Each wall is flat, endless, passes through zero and stands at right angles to its row. A trip goes straight from one point to another. Which walls does it cross, in order?
In the rows, zero is written as 128.

Walls:
(1): 175, 67
(2): 123, 73
(3): 179, 136
Trips:
59, 146 to 92, 141 -> none
101, 122 to 159, 114 -> 1, 3
142, 136 to 94, 148 -> 1, 3
109, 86 to 174, 61 -> 3
124, 134 to 55, 129 -> 2
140, 118 to 148, 96 -> none
94, 134 to 152, 168 -> 3

Walls:
(1): 192, 78, 156, 196
(2): 109, 113, 145, 130
(3): 189, 117, 134, 186
(4): 102, 167, 178, 160
Trips:
128, 143, 145, 125 to 128, 111, 89, 125 -> 2, 4
105, 164, 114, 117 to 139, 244, 163, 114 -> none
130, 129, 125, 138 to 121, 134, 150, 127 -> 2, 3, 1
77, 133, 119, 163 to 108, 136, 167, 125 -> none
95, 93, 115, 103 to 116, 148, 147, 137 -> 4
98, 104, 158, 158 to 126, 130, 97, 104 -> 3, 1, 4, 2
170, 130, 127, 115 to 102, 156, 134, 183 -> 4, 2

Walls:
(1): 156, 131, 114, 89, 114, 164, 118, 112
(2): 109, 138, 182, 91, 75, 56, 145, 129
(3): 139, 186, 129, 90, 123, 202, 119, 153
(4): 78, 116, 148, 90, 137, 112, 128, 169
(5): 152, 135, 151, 93, 122, 80, 99, 99
Trips:
96, 58, 107, 128, 109, 91, 126, 169 to 80, 72, 129, 96, 107, 196, 101, 102 -> 1, 2, 3
169, 164, 118, 178, 183, 144, 144, 102 to 121, 114, 161, 132, 129, 153, 63, 93 -> 1, 5

Walls:
(1): 120, 133, 77, 129, 104, 145, 101, 163, 99, 120, 162
(2): 144, 177, 145, 139, 107, 99, 129, 128, 169, 111, 146
(3): 135, 136, 112, 187, 98, 147, 126, 115, 139, 159, 132
Trips:
129, 95, 111, 48, 141, 112, 89, 136, 90, 119, 118 to 118, 111, 166, 110, 116, 145, 53, 97, 120, 86, 94 -> 1
57, 115, 154, 93, 163, 161, 160, 111, 106, 101, 219 to 91, 85, 102, 88, 165, 128, 110, 143, 178, 136, 159 -> none
83, 158, 133, 143, 102, 154, 149, 141, 135, 167, 170 to 75, 111, 148, 98, 188, 59, 110, 118, 170, 150, 78 -> 1, 3, 2
145, 178, 91, 95, 188, 108, 121, 139, 129, 88, 122 to 103, 146, 105, 86, 137, 109, 147, 125, 134, 105, 189 -> none
123, 102, 94, 93, 102, 69, 147, 170, 201, 96, 140 to 91, 155, 128, 134, 151, 103, 130, 133, 86, 95, 146 -> none
135, 143, 131, 108, 122, 99, 160, 111, 198, 139, 107 to 68, 162, 149, 126, 130, 168, 48, 152, 132, 117, 108 -> 1, 2
101, 118, 106, 132, 169, 110, 144, 135, 89, 136, 128 to 170, 103, 115, 120, 113, 197, 101, 119, 125, 132, 150 -> 3
140, 147, 111, 197, 157, 106, 167, 134, 91, 72, 180 to 132, 88, 79, 157, 115, 125, 163, 92, 126, 80, 151 -> 2
159, 77, 147, 155, 216, 147, 191, 106, 113, 122, 150 to 148, 167, 145, 155, 129, 98, 117, 129, 167, 168, 105 -> 3, 2

Walls:
(1): 218, 162, 122, 115, 190, 172, 128, 124, 106, 101, 147, 117, 94, 115
(2): 104, 147, 143, 101, 109, 150, 147, 135, 164, 106, 135, 115, 154, 147
(3): 108, 85, 131, 168, 102, 125, 92, 95, 166, 178, 146, 108, 145, 124
(4): 154, 96, 155, 103, 121, 105, 137, 83, 133, 158, 131, 119, 85, 106
(5): 173, 134, 181, 185, 144, 129, 151, 125, 92, 77, 157, 82, 111, 149
(6): 101, 126, 158, 129, 162, 121, 158, 147, 152, 129, 151, 131, 135, 64
Trips:
144, 126, 101, 121, 114, 131, 99, 86, 119, 173, 137, 165, 149, 107 to 73, 114, 85, 130, 104, 137, 194, 124, 123, 146, 138, 73, 148, 99 -> 6, 2, 4
138, 125, 85, 178, 156, 165, 127, 112, 97, 135, 153, 189, 127, 176 to 121, 214, 93, 95, 92, 131, 182, 173, 111, 145, 149, 139, 105, 133 -> 5, 2
134, 121, 177, 102, 140, 127, 72, 160, 73, 66, 129, 157, 107, 137 to 140, 132, 154, 189, 121, 126, 101, 158, 94, 159, 104, 128, 153, 168 -> 1, 3
166, 135, 122, 127, 98, 117, 100, 112, 135, 142, 135, 163, 124, 159 to 176, 92, 194, 126, 181, 128, 167, 107, 68, 142, 128, 44, 135, 94 -> 5, 6, 3
162, 144, 118, 111, 77, 118, 43, 77, 92, 131, 125, 167, 113, 96 to 191, 168, 204, 108, 124, 109, 163, 120, 137, 101, 121, 147, 98, 102 -> 3, 5, 6, 2
84, 92, 81, 89, 105, 129, 144, 130, 89, 131, 90, 121, 189, 145 to 151, 121, 124, 118, 98, 125, 119, 216, 109, 116, 144, 95, 161, 89 -> 6, 5, 1

Walls:
(1): 180, 132, 85, 161, 154, 149, 158, 88, 109, 132, 158, 155, 133, 78, 110, 93, 190, 154, 147, 142
(2): 90, 124, 180, 121, 116, 119, 138, 100, 128, 152, 84, 89, 136, 177, 158, 70, 99, 102, 148, 156
(3): 158, 124, 176, 149, 179, 129, 145, 101, 95, 141, 151, 101, 105, 175, 169, 77, 162, 115, 166, 109
(4): 153, 129, 88, 142, 110, 160, 113, 102, 153, 142, 82, 137, 102, 84, 151, 131, 125, 62, 124, 107
(5): 199, 132, 110, 104, 127, 194, 126, 106, 183, 120, 74, 50, 114, 168, 110, 117, 73, 153, 110, 103
Trips:
123, 140, 155, 188, 140, 114, 169, 130, 170, 163, 121, 162, 136, 114, 139, 121, 34, 166, 173, 136 to 96, 127, 147, 121, 135, 107, 145, 141, 188, 99, 108, 93, 43, 127, 86, 143, 137, 110, 117, 138 -> 4
170, 78, 179, 91, 48, 128, 193, 178, 131, 124, 97, 151, 143, 84, 85, 132, 111, 114, 132, 93 to 90, 163, 209, 136, 141, 116, 135, 97, 113, 135, 125, 146, 83, 126, 111, 102, 111, 97, 145, 154 -> 2, 5, 4, 3
139, 151, 168, 170, 155, 91, 123, 98, 116, 119, 103, 139, 199, 85, 164, 149, 124, 140, 115, 126 to 105, 125, 69, 130, 152, 127, 117, 124, 90, 130, 171, 61, 125, 134, 128, 180, 88, 120, 131, 108 -> 2, 3, 1, 5
156, 167, 105, 85, 136, 93, 114, 106, 137, 143, 133, 125, 143, 105, 108, 111, 105, 117, 71, 139 to 129, 102, 190, 133, 105, 189, 89, 137, 122, 111, 67, 147, 203, 73, 154, 165, 116, 132, 78, 133 -> 1
173, 95, 119, 159, 156, 90, 122, 179, 185, 154, 136, 92, 104, 141, 114, 123, 116, 135, 150, 148 to 158, 144, 104, 87, 142, 124, 155, 138, 117, 97, 125, 206, 160, 130, 105, 143, 93, 119, 142, 66 -> 3, 1, 4, 5

Walls:
(1): 158, 160, 138, 119, 72, 184, 180, 172, 128, 175, 107, 77, 59, 167, 110, 146, 144, 162, 166, 153, 77, 122, 80, 77
(2): 165, 121, 138, 166, 133, 137, 123, 141, 142, 109, 59, 117, 146, 144, 111, 97, 161, 133, 192, 90, 69, 101, 166, 88
(3): 149, 150, 106, 152, 148, 157, 148, 92, 141, 155, 170, 84, 136, 114, 87, 94, 85, 151, 162, 103, 51, 80, 188, 165
(4): 131, 155, 154, 119, 194, 77, 115, 92, 120, 102, 129, 73, 149, 137, 176, 134, 124, 179, 146, 117, 163, 146, 98, 157
(5): 162, 84, 75, 169, 99, 148, 114, 179, 144, 77, 130, 97, 187, 122, 142, 132, 122, 164, 110, 130, 87, 133, 110, 84
(6): 179, 103, 110, 118, 144, 98, 144, 160, 208, 152, 157, 115, 161, 139, 108, 106, 156, 129, 55, 159, 133, 176, 118, 161
(7): 85, 150, 88, 150, 93, 173, 158, 126, 102, 165, 137, 128, 118, 177, 147, 132, 109, 153, 111, 79, 123, 134, 101, 116
(8): 101, 139, 141, 108, 126, 132, 81, 147, 140, 122, 157, 178, 132, 121, 157, 122, 125, 129, 151, 164, 113, 81, 139, 74
(9): 129, 106, 176, 100, 138, 107, 183, 106, 160, 139, 123, 118, 213, 112, 110, 136, 129, 141, 90, 171, 71, 131, 121, 162
(10): 58, 157, 170, 73, 121, 140, 141, 108, 57, 143, 117, 97, 117, 128, 133, 151, 106, 169, 84, 115, 172, 107, 122, 190
(11): 176, 155, 105, 152, 167, 111, 158, 102, 98, 128, 137, 172, 130, 114, 144, 122, 88, 146, 162, 91, 160, 136, 116, 152
Trips:
125, 96, 156, 147, 79, 152, 131, 151, 166, 135, 103, 88, 134, 91, 150, 77, 149, 98, 130, 123, 36, 134, 167, 147 to 144, 139, 135, 87, 53, 108, 130, 121, 65, 128, 143, 120, 157, 134, 174, 95, 179, 154, 116, 129, 116, 148, 109, 149 -> 7, 10, 3, 4, 2
140, 117, 146, 149, 116, 91, 137, 185, 161, 149, 93, 136, 155, 111, 178, 140, 178, 134, 136, 138, 143, 149, 201, 112 to 142, 139, 163, 140, 105, 114, 175, 163, 133, 138, 105, 123, 152, 181, 108, 110, 118, 102, 141, 155, 82, 172, 179, 107 -> 1, 8, 3
91, 139, 82, 103, 145, 107, 144, 163, 148, 95, 161, 149, 67, 123, 169, 155, 142, 108, 110, 151, 168, 129, 163, 140 to 118, 137, 130, 156, 88, 87, 136, 82, 127, 118, 86, 125, 82, 48, 96, 125, 142, 92, 50, 149, 89, 120, 127, 153 -> 8, 9, 3
